Every row gives one point. Each copy is the shape, with its points in the same order, stretched, turned, moved and blurred by noise. Is it also mirrored, or only turned?

Shape (8 x 2):
[[-0.8  1.5]
 [-2.7 -4.6]
 [ 0.6  4.2]
 [ 1.0  0.6]
 [-2.2 -2.5]
 [ 3.6  0.9]
 [-0.3 -5.3]
 [-0.4 -0.7]]
Copy 1 (8 x 2):
[[ 0.7  0.3]
 [-5.0 -2.6]
 [ 3.0  1.8]
 [ 0.9 -2.1]
 [-3.2 -2.0]
 [ 2.9 -4.5]
 [-3.5 -6.0]
 [-1.1 -1.8]]
Copy 1 is: only turned
Copy 2 (8 x 2):
[[-1.4  0.0]
 [ 0.5  7.3]
 [-1.1 -2.9]
 [ 1.7  1.2]
 [-0.1  4.5]
 [ 4.1 -1.1]
 [ 3.0  7.3]
 [ 0.8  3.1]]
Copy 2 is: mirrored

Shape (10 x 4):
[[ 3.7 -0.2  1.7 -2.1]
 [-0.9 -2.8 -5.2 -1.4]
 [-1.8  2.0 -4.6  2.9]
 [ 3.4 -1.8  0.4 -6.7]
 [-4.1  0.4 -1.8 -3.0]
 [-0.9  2.7 -1.9 -1.7]
 [-0.4  3.1 -4.1  2.9]
 [ 4.7 -1.8  2.9  0.2]
 [ 3.0  2.1  2.9 -2.3]
 [ 3.4  1.4  4.5  0.7]]
Copy 1 (10 x 4):
[[-1.4  4.1  0.5 -0.9]
 [ 3.4 -1.9  0.9 -1.9]
 [-0.5 -6.2 -0.3  3.6]
 [-0.5  5.7 -2.0 -5.5]
 [-2.8 -3.1 -1.4 -5.6]
 [-3.2 -2.9 -3.3 -1.0]
 [-1.3 -5.7 -1.2  5.0]
 [ 0.0  5.7  3.7  1.0]
 [-4.4  3.4 -1.4 -0.8]
 [-4.0  3.7  1.8  1.5]]
Copy 1 is: only turned
Copy 2 (10 x 4):
[[ 0.5  1.2 -3.0 -2.5]
 [-0.8 -5.4 -1.4  1.2]
 [-4.0 -2.1  2.1  3.6]
 [ 0.9 -2.6 -5.5 -4.5]
 [-2.9 -6.3  0.8 -1.9]
 [-4.1 -2.6  0.4 -0.5]
 [-4.4 -0.6  1.8  3.6]
 [ 2.7  3.2 -3.0 -1.9]
 [-1.1  1.9 -2.2 -3.2]
 [ 0.4  4.2 -1.1 -2.8]]
Copy 2 is: only turned

Shape (12 x 8):
[[-2.8 -4.8 -4.4 -1.8 -1.0  0.3  0.8  3.9]
 [ 5.4 -0.1  4.3  3.9  2.5  4.7 -2.1  1.3]
 [ 0.3  0.9 -0.8 -1.7 -3.1  0.6  1.0 -1.9]
 [ 0.5 -3.3  6.6  1.3  0.2 -1.7 -3.5  3.5]
 [-1.8 -0.4 -0.9 -0.6  1.6 -5.4  1.1 -4.0]
 [-3.3 -4.7 -0.8 -1.6  0.4 -2.0  0.2 -7.1]
 [-2.0  0.4  0.5 -3.4  0.8  3.1 -2.1  3.3]
 [ 3.2  0.7  3.4  3.9  3.0  2.4 -2.8  0.0]
 [ 3.5 -0.1 -3.4 -1.7 -1.3  4.3 -4.0  1.5]
 [ 1.9  0.8  3.6  3.8  0.6  1.8 -6.4  1.1]
 [ 3.7  0.5 -1.8 -3.7 -1.8  5.5  0.5  6.4]
 [ 0.4  1.8  5.3  6.3  0.4  1.4 -2.0 -2.4]]
Copy 1 (12 x 8):
[[ 0.8 -4.8  1.4 -1.4 -2.0 -1.7  3.3 -1.0]
 [ 8.0  2.7  0.6 -2.2  3.7  0.0 -5.0  1.4]
 [ 0.0  3.1  1.8 -1.6 -0.7 -1.1  0.9 -1.6]
 [ 5.3 -0.1  5.6  2.1 -0.7  3.1 -2.7  0.4]
 [ 0.6  1.3  0.4  4.0  2.9 -3.0  3.0 -0.5]
 [-0.1  1.1  1.7  2.3  4.0 -2.0  2.8 -7.1]
 [ 2.4 -2.5 -0.1  1.0 -3.1 -1.6 -2.7 -0.8]
 [ 6.2  1.1 -0.8  0.2  4.1 -0.1 -4.6  2.1]
 [ 1.2 -2.2  1.7 -4.7  2.6 -4.0 -3.9 -0.4]
 [ 3.9 -1.7  0.6  0.3  3.5  2.0 -6.8  2.7]
 [ 3.4 -0.4  3.1 -5.3 -3.7 -3.5 -1.7  0.6]
 [ 4.3  3.0 -1.9  1.0  2.8  4.6 -3.6  2.4]]
Copy 1 is: mirrored
Copy 2 (12 x 8):
[[ 4.9  0.4 -1.0 -3.1 -4.1 -3.2  0.5  1.8]
 [-0.4 -1.6 -2.4  7.0  6.2  3.0 -0.9 -0.6]
 [ 0.4  2.9  2.8  0.4 -1.8 -1.2 -1.2  0.2]
 [ 0.5 -2.6 -3.1  3.8  7.7 -3.2 -2.2 -3.4]
 [ 0.3  2.1  6.4 -3.0  1.7 -2.2  1.0  0.9]
 [ 6.1  2.2  8.4 -2.0 -0.1 -2.2  0.9  1.1]
 [ 1.6 -0.6 -1.1  1.4 -2.9 -0.8  2.0 -2.6]
 [-0.5 -0.6 -0.7  4.9  6.6  2.5 -0.4 -1.1]
 [ 2.7  4.3 -1.6  2.9 -2.3 -0.2  1.9  0.1]
 [ 0.2  0.8 -3.4  4.5  8.0  1.4 -1.3 -3.4]
 [ 0.0  0.6 -4.2  3.6 -5.8 -1.2  0.9  0.4]
 [-1.1 -0.9  0.1  3.6  9.1  3.8 -4.2 -2.4]]
Copy 2 is: mirrored
Copy 3 (12 x 8):
[[ 3.7  1.8  0.5  2.3 -0.8  6.5 -1.1  1.9]
 [-0.9 -1.9  0.6 -6.4 -0.7 -6.6 -0.8  3.9]
 [-1.4 -1.8  2.9  1.5 -0.7  0.6  0.1 -0.3]
 [ 4.8 -3.8 -3.5 -1.4  0.6 -2.7 -1.8 -0.1]
 [ 2.7  1.4  4.2  2.6  4.5 -0.2 -1.9 -2.2]
 [ 3.8 -2.7  7.1  2.0  5.2  2.7 -1.9 -0.7]
 [ 2.9 -0.4  1.4 -0.3 -4.7  1.9 -2.4  0.5]
 [ 0.4 -1.4  1.7 -4.3  0.7 -6.5 -2.3  2.8]
 [ 1.8 -0.2  3.8  0.2 -5.4 -0.3  2.2  4.3]
 [ 2.5 -3.4  0.6 -1.4 -0.8 -6.8 -2.5  3.3]
 [-1.0  1.3 -0.6 -1.6 -8.0  2.6  2.8  2.4]
 [-1.9 -4.5  0.9 -3.0  3.7 -7.8 -5.4  1.8]]
Copy 3 is: only turned
Copy 4 (12 x 8):
[[-4.3 -3.2 -3.2 -4.9 -0.9  2.5  0.7 -0.8]
 [ 1.0  2.4  2.0  3.2 -5.5 -1.2  3.3  3.2]
 [-1.6  0.2 -1.8 -0.7 -0.9 -0.1 -0.3 -3.2]
 [ 0.4 -2.0 -2.5  2.5 -1.6 -1.6  3.7  3.2]
 [ 1.3 -1.8  0.4 -0.7  5.7  1.5  1.7 -3.3]
 [ 0.2 -5.1  1.2  0.8  2.1  2.2  4.1 -7.6]
 [-2.0  1.4 -3.7 -0.4 -1.5  1.0  4.4  0.0]
 [ 1.0  1.9  1.9  3.4 -2.3  0.2  3.5  2.3]
 [-6.8  0.8 -0.2 -1.2 -3.8 -0.1  1.5 -0.7]
 [-2.2  0.5  0.4  4.5 -2.1  0.1  3.2  2.3]
 [-4.3  3.4 -4.1 -4.0 -6.1 -1.7  0.4  2.2]
 [ 2.6  0.6  1.2  5.8 -1.8  1.3  2.0  0.6]]
Copy 4 is: only turned

Shape (13 x 9):
[[  1.0   0.1  -0.6  -0.8   0.8  -0.7   0.6  -0.5   0.5]
 [ -0.2   2.7   1.6  -4.2   4.0   1.3   1.2   2.4  -0.3]
 [  0.9  -0.5  -0.2  -0.6  -1.6   4.5  -0.5  -1.0  -2.1]
 [ -3.1   3.6  -2.8  -4.6   1.4   3.0   4.1  -5.2   1.3]
 [  3.1   0.2   1.5  -0.8   2.0  -2.3   2.1   1.9   2.8]
 [  1.2   4.1   0.9   2.9   0.9  -1.6  -4.9   0.2   1.5]
 [ -3.4   0.3  -0.4   0.2   2.2   6.8  -2.3   0.8   0.6]
 [-11.6  -0.3  -1.1   2.2   2.2   2.4  -1.4  -2.5  -3.0]
 [  2.0  -0.9  -0.7  -6.6   1.9  -2.1   1.5   0.9   0.0]
 [ -1.1   2.9  -4.2   1.9  -2.8   0.2   2.1   0.5  -0.9]
 [  2.0   5.9   0.8   5.1  -0.8  -2.6   0.3  -4.2  -2.0]
 [  2.6  -3.1  -4.9  -0.6   4.3   1.2  -0.2  -4.0  -5.5]
 [ -1.9   4.3  -1.8  -3.2  -2.9  -3.0   3.2  -1.5   2.5]]
Copy 1 (13 x 9):
[[ 0.1 -2.0  1.1 -0.7  1.2 -1.2 -1.2 -0.9 -0.4]
 [ 0.4 -1.5  4.5 -0.8 -2.4 -7.0 -1.2  0.1 -3.5]
 [-0.7  1.7  0.8  2.0 -0.5 -0.5  3.2 -1.5  1.4]
 [ 2.6 -5.3  4.5 -2.0  2.3 -4.0  3.0 -8.4 -5.0]
 [ 0.1 -2.2  1.2 -4.0 -2.2 -1.6 -3.7  1.0 -1.1]
 [ 2.3 -0.1  4.0  4.0 -2.5 -0.4 -3.6  2.4  1.5]
 [ 1.3  0.2  0.7  7.9 -2.4 -2.6  3.1 -1.2 -3.8]
 [ 0.3 -0.8  0.4 14.3  5.6 -5.5 -0.9 -6.2 -5.1]
 [-1.7 -4.9  1.5 -4.9  1.8 -4.1 -0.3  0.1 -0.4]
 [-0.4  0.3  4.5  1.2  2.0  3.8 -1.3 -2.0 -3.8]
 [ 4.1  2.9  6.1  0.0  1.3 -0.3 -4.5 -2.4  2.9]
 [ 2.9  0.4 -1.1 -1.0  9.0 -2.8  3.1 -1.0  2.4]
 [-1.3 -5.6  5.7 -2.7  0.9  0.3 -2.6 -4.7 -3.7]]
Copy 1 is: mirrored
Copy 2 (13 x 9):
[[ 1.2  0.0  0.2  0.5  0.8 -1.1 -1.1 -0.6 -0.2]
 [-0.1 -3.1 -3.4  2.6  4.0 -3.8 -3.0 -1.6 -1.7]
 [ 0.1 -0.3 -1.5  1.3 -0.7 -2.0  4.1  2.9  1.2]
 [ 2.0 -0.8 -1.4 -0.4  0.9 -6.9  0.2 -7.0  0.4]
 [ 1.3 -0.6  0.5  1.2  1.9 -0.8 -2.8 -1.4 -4.0]
 [-1.0  3.9 -2.5 -0.6  1.8 -2.5 -4.5  0.6 -0.3]
 [-3.4  1.7 -5.1  5.2  0.3 -3.0  1.9 -0.4  2.1]
 [-5.7  1.6 -0.9  2.1  2.7 -2.3 -0.9 -2.3  9.0]
 [ 2.7 -4.8 -0.3  1.1  0.5  0.4 -2.7 -0.7 -1.3]
 [ 2.5  3.4 -2.2 -2.0  4.8 -1.6  1.0 -1.5  2.1]
 [ 2.1  4.4  2.5 -4.6  3.7 -6.7 -2.0  0.5  0.3]
 [ 3.4 -0.3  2.6  3.7 -2.5 -1.9  1.6  3.6  5.5]
 [ 2.9 -0.1 -1.0 -4.6  3.9 -2.3 -2.9 -5.8 -1.3]]
Copy 2 is: only turned

Shape (18 x 12):
[[-3.4  2.9  3.0  5.0 -0.6  0.7  2.8 -4.7  2.3  4.9  0.1  1.6]
 [-2.0  5.4 -1.0  0.7 -2.2 -2.0 -1.9 -0.5 -2.9 -1.0  3.0  4.3]
 [ 1.5 -2.9 -5.3  5.0  2.8  0.5  3.6  2.8  0.2  5.1 -3.1  1.2]
 [-2.2 -2.3 -3.2 -2.2  4.4 -4.6 -1.1 -1.7 -0.9  0.8  3.7 -2.5]
 [-2.5 -1.4  3.0  0.2 -0.8  2.0 -2.5 -1.1 -1.3  2.2  1.6 -1.6]
 [ 0.9 -3.4 -4.0 -1.6  2.8 -5.2 -1.9 -2.0  3.3  2.7 -3.0 -1.3]
 [ 5.4 -1.2 -4.1  1.7 -3.6 -5.1  3.4 -1.5  3.1 -1.4 -1.8  2.6]
 [ 1.1  4.8  1.1 -2.2  0.1 -0.4  3.8  4.2  1.4 -4.0  3.5 -3.6]
 [-3.1  0.6  1.0 -2.5 -0.7  3.2 -4.5 -3.6 -2.3 -2.9 -2.2 -4.1]
 [ 2.6 -4.6 -2.4  2.6 -1.3  0.7 -0.8 -3.8 -0.6 -1.9  2.2 -1.0]
 [ 2.7  1.4  2.6  0.2  1.9  1.3  1.4 -1.4  0.5 -2.7  2.8  1.1]
 [ 5.2  1.2 -4.6 -1.1 -3.5  2.9  0.8  0.3  2.1 -0.1 -2.8 -2.9]
 [ 1.3  3.5  1.5 -2.3 -0.7  1.8 -1.1 -0.2 -4.0  4.7 -2.8 -0.3]
 [ 3.7 -2.5  0.8 -0.2  4.9  2.0 -2.7  3.0  3.9  2.1 -1.9  4.6]
 [ 3.8 -3.0 -3.8  1.2  4.6 -4.4 -5.5 -1.8  0.1 -1.1 -1.9 -3.0]
 [ 3.0  2.1 -3.4 -2.0  4.8 -0.2  3.0  2.3 -3.1 -3.9 -4.0  3.8]
 [ 3.7 -2.8 -3.2  1.3 -3.3 -5.1 -0.5  4.3 -1.7  0.3 -1.9  0.8]
 [-3.0  1.7 -0.4  3.3 -3.2  2.7  2.1 -2.1 -2.5  4.4  1.7  3.4]]
Copy 1 (18 x 12):
[[ 6.3  1.7  1.7  2.1 -0.4  5.4 -4.8  1.0  4.0 -2.9  2.8 -6.7]
 [ 1.9 -2.8 -9.7  0.0 -1.9  2.5 -0.9  0.0  5.6 -2.1 -4.0 -2.7]
 [-1.4  6.5 -0.3 -2.6  2.3 -2.5 -4.6  2.1  0.0 -1.4  1.2 -5.7]
 [ 0.7 -2.2 -0.6  0.0  2.9  1.1  1.1  4.4 -0.4  6.0 -8.2 -0.2]
 [ 4.5 -0.4 -0.1  2.1 -0.7  3.4  2.9  2.0 -1.4 -1.2 -1.5 -4.1]
 [-1.3  2.6  3.5 -4.3  0.5  3.2  1.4 -1.2 -1.0  5.0 -4.4  3.2]
 [-3.0  2.3 -2.8 -3.2  2.2 -0.4 -2.0 -1.5  2.9  6.2  4.9  3.9]
 [-1.0 -6.1 -4.9  6.8 -5.9 -5.1 -5.3  6.8 -0.6  3.4 -0.1  4.0]
 [ 7.2 -2.5  2.0  0.9 -4.0 -0.8  4.6 -2.0 -1.4 -2.0 -3.2  0.9]
 [ 3.5  3.7 -0.8  1.8  5.8 -1.2  2.4 -0.5 -2.4  4.4  0.1 -1.7]
 [ 0.5  0.0 -3.7  4.6  2.0 -2.1 -3.2  1.8 -2.1 -0.9  0.6  1.4]
 [ 2.0  1.9 -1.7 -1.4 -3.6 -3.2 -2.7 -0.4 -4.5  2.1  1.8  3.3]
 [ 2.6  0.3 -1.8 -4.1 -4.0  1.0 -0.3  3.3 -0.8 -7.1 -1.3  0.2]
 [-5.5  5.2 -3.0 -0.1  1.5  2.1 -1.6 -3.5 -6.2 -4.5 -2.0  0.1]
 [-0.8  7.3  2.5  0.4  1.8 -0.5  3.3 -1.7 -1.5  2.6 -7.8  5.1]
 [-4.4 -1.0 -5.6 -3.5  0.1 -8.6 -4.2  0.4  0.7 -4.9 -0.8  3.7]
 [-4.4  2.7 -4.3 -3.5 -0.6  0.0  3.6  1.4  3.4  3.3  1.3  1.8]
 [ 5.6 -0.4 -4.7 -1.5  1.3  2.9 -2.4  1.8  2.9 -3.2  2.2 -9.4]]
Copy 1 is: mirrored
Copy 2 (18 x 12):
[[ 0.9  5.4  3.6 -0.7  0.8  1.4 -3.3 -1.0  1.5 -3.2  2.3 -4.5]
 [-0.4  5.0 -1.8  1.4  2.0 -2.6  0.6 -2.8 -3.2  3.9 -0.8  0.1]
 [-3.7  0.9  5.6 -1.9 -1.8 -1.3 -0.5  0.5 -1.8  0.3 -0.6  7.4]
 [-1.3 -4.0  1.6  2.1  2.0 -2.5 -2.4 -8.3  1.3  0.6  2.5  3.8]
 [-0.8 -0.2 -1.2  0.7  1.7  3.6  3.5 -2.6  1.3 -3.8  1.4 -1.0]
 [ 0.5 -3.2  5.5 -0.9 -4.2 -3.3 -0.6 -4.5  1.9  1.9 -0.9  1.7]
 [ 1.0  3.5  5.3 -1.7 -3.0 -3.6  1.1  0.6  3.9  9.7 -2.1  3.8]
 [-5.2  1.0 -4.0  0.6  1.0 -4.7  0.4  2.0  4.7  4.5  7.8  0.5]
 [ 0.2 -4.9 -5.8  0.8  0.6  3.3  0.3  0.8  2.0  0.2  0.3 -2.5]
 [-2.2 -1.8  2.0 -0.8  2.5  3.8  1.1 -1.1  4.3  3.6 -0.2  3.0]
 [-1.6 -0.4  1.7 -1.9  4.9 -2.5  1.1  1.0  3.0  1.0  4.1 -0.7]
 [-4.5  0.4 -0.7 -2.9 -3.6 -3.7  2.3  3.5  5.3  4.2 -4.1  2.1]
 [ 1.7  2.6 -2.6 -3.0 -3.2 -3.4  3.4 -0.3 -2.0 -3.1 -2.6  0.1]
 [-2.7 -2.7  7.3 -1.3  2.3 -3.1  6.8  2.1 -1.1 -0.9  0.6 -0.2]
 [-1.6 -7.4  3.9 -4.8 -3.3 -1.7 -1.9 -4.2  0.3  5.2  1.8  1.4]
 [-0.1 -2.9 -0.1 -1.0  1.8 -8.5  1.1  2.7 -3.3  5.6 -1.6  6.7]
 [-0.4  2.8  2.5 -0.1 -4.5 -1.6  4.4 -2.1 -1.9  7.1 -0.8  6.8]
 [ 0.2  6.9  0.3  1.8  1.9  2.0  0.8 -0.2 -1.3 -3.1 -3.3  1.6]]
Copy 2 is: mirrored
Copy 3 (18 x 12):
[[-4.4 -0.8 -4.4  1.8  4.7 -0.5  0.2  4.3 -2.4 -1.0  1.8 -0.3]
 [ 1.3 -2.8 -3.2  1.4  3.8  0.3  0.8 -3.1 -3.3 -2.8 -1.2 -1.0]
 [-4.6  5.1 -0.2  1.8  2.0  2.8 -3.2 -1.2  2.1  0.6 -3.7  3.4]
 [ 0.4  2.3  1.0 -2.2  1.6 -3.0  4.5 -2.7  0.4  1.0 -0.5  3.6]
 [ 1.1 -1.8 -0.4  2.1 -0.3 -1.7  1.5  1.9  1.2 -0.5  1.2  0.7]
 [-2.7  2.5  1.0 -7.0  0.4 -1.5  2.4 -0.3  4.2 -1.7 -1.8  3.6]
 [-2.2  4.2 -1.8 -6.2  2.2  1.0  0.0 -1.8  0.5 -0.7 -2.8 -3.7]
 [ 2.8 -2.5  5.9  0.0  1.9  2.8  4.4 -1.2 -4.8  3.9 -2.7 -3.3]
 [ 3.2 -4.2  3.6 -1.4  1.5 -2.2 -0.1  2.3 -0.4 -2.5  5.9  0.7]
 [-0.4  3.6  0.1 -1.1 -0.8 -1.2  0.0 -1.8  1.1 -1.0  3.5 -1.4]
 [-2.2 -0.5  2.0 -0.2 -1.6  2.0  3.2 -0.3 -3.5 -0.2  0.0 -2.5]
 [-1.5 -1.4  2.7 -2.6  2.2  3.0 -0.7 -2.5  3.9  0.9  1.0 -4.5]
 [-0.4 -4.9 -2.6  0.2  0.0  4.3  0.7 -0.6  1.1 -0.2  0.4  1.3]
 [-4.0  1.0  3.6 -1.0 -3.7  3.3  2.3 -0.5  1.8 -5.2 -6.6  0.5]
 [-0.4  3.5  3.2 -7.1 -1.2  0.8  3.7 -2.0  3.3 -3.2  0.5  4.0]
 [-1.3 -0.4  3.2 -2.4 -0.5  4.9 -1.4 -3.8 -3.5 -1.0 -4.2  2.9]
 [ 3.2  2.9 -1.3 -2.8  0.5  3.8 -0.1 -2.1  2.4 -1.5 -5.0  0.6]
 [-1.5 -0.7 -5.9  4.7  4.0 -1.3 -2.4 -0.7 -1.1 -0.7  1.7 -0.4]]
Copy 3 is: only turned
Copy 4 (18 x 12):
[[-2.3 -1.9 -4.1 -4.9 -2.1 -1.1  1.0  6.4 -3.2 -2.3 -3.1  1.9]
 [-2.1  4.1 -0.2 -2.3  2.4  3.8  6.2  2.8 -2.8 -1.3  2.4 -2.3]
 [ 4.4 -0.2 -3.8  2.3  3.9 -0.5 -1.8  1.6 -2.5  2.5 -7.3  1.4]
 [-0.3 -2.4  2.9  0.6  0.3 -3.2 -1.4  0.2 -2.7 -1.7  2.4  2.0]
 [-4.9  0.1 -2.2  0.2 -1.7 -5.0 -1.2  2.6 -0.1  1.3  0.2  1.8]
 [ 3.7 -0.4  4.3  0.5  2.1 -5.0 -1.8  2.8  0.3  1.8 -3.3  4.4]
 [ 7.1  2.7 -1.9 -3.0  1.7  2.8  2.3 -0.7  2.0 -1.9 -3.1  1.5]
 [-1.7 -1.3 -1.3  1.9 -1.7  7.2  3.6 -0.7  1.9 -1.6  0.4  0.3]
 [-5.1  0.0  0.0 -2.2 -3.0 -3.3 -1.5  0.9 -0.2  5.6  3.7  2.3]
 [ 2.4  0.5 -6.2 -1.9  1.3 -2.3 -1.7 -1.4  0.8 -1.2  2.0  2.7]
 [-0.1 -0.6 -3.7 -0.8  1.5  1.0  4.6 -1.9  1.2 -0.3 -0.1  1.4]
 [ 5.1  0.9 -4.2  1.6  0.9  1.9  0.8  1.5  5.3  5.3 -1.2  0.5]
 [-2.1  2.1 -0.6  2.5 -3.9 -3.5  3.9  3.5 -1.5  6.1 -2.1  0.3]
 [ 2.3  1.1 -0.9  4.6  9.1 -3.8  4.6  1.3  3.5  4.7 -6.6  2.7]
 [ 4.2  0.0  0.3  2.9  4.0 -2.1 -0.5  0.4 -0.5  2.7 -0.3  7.1]
 [ 2.7  1.5  1.3  0.9  3.4  3.1  6.7 -4.7 -2.2  5.6 -3.1 -1.2]
 [ 3.0  5.4 -0.6  1.6  1.0  0.7  0.0 -0.4 -0.6  1.4 -3.4  2.1]
 [-2.0  1.4 -5.4 -2.6 -1.0 -1.1  1.3  3.8 -3.7 -0.5 -0.9 -2.6]]
Copy 4 is: mirrored
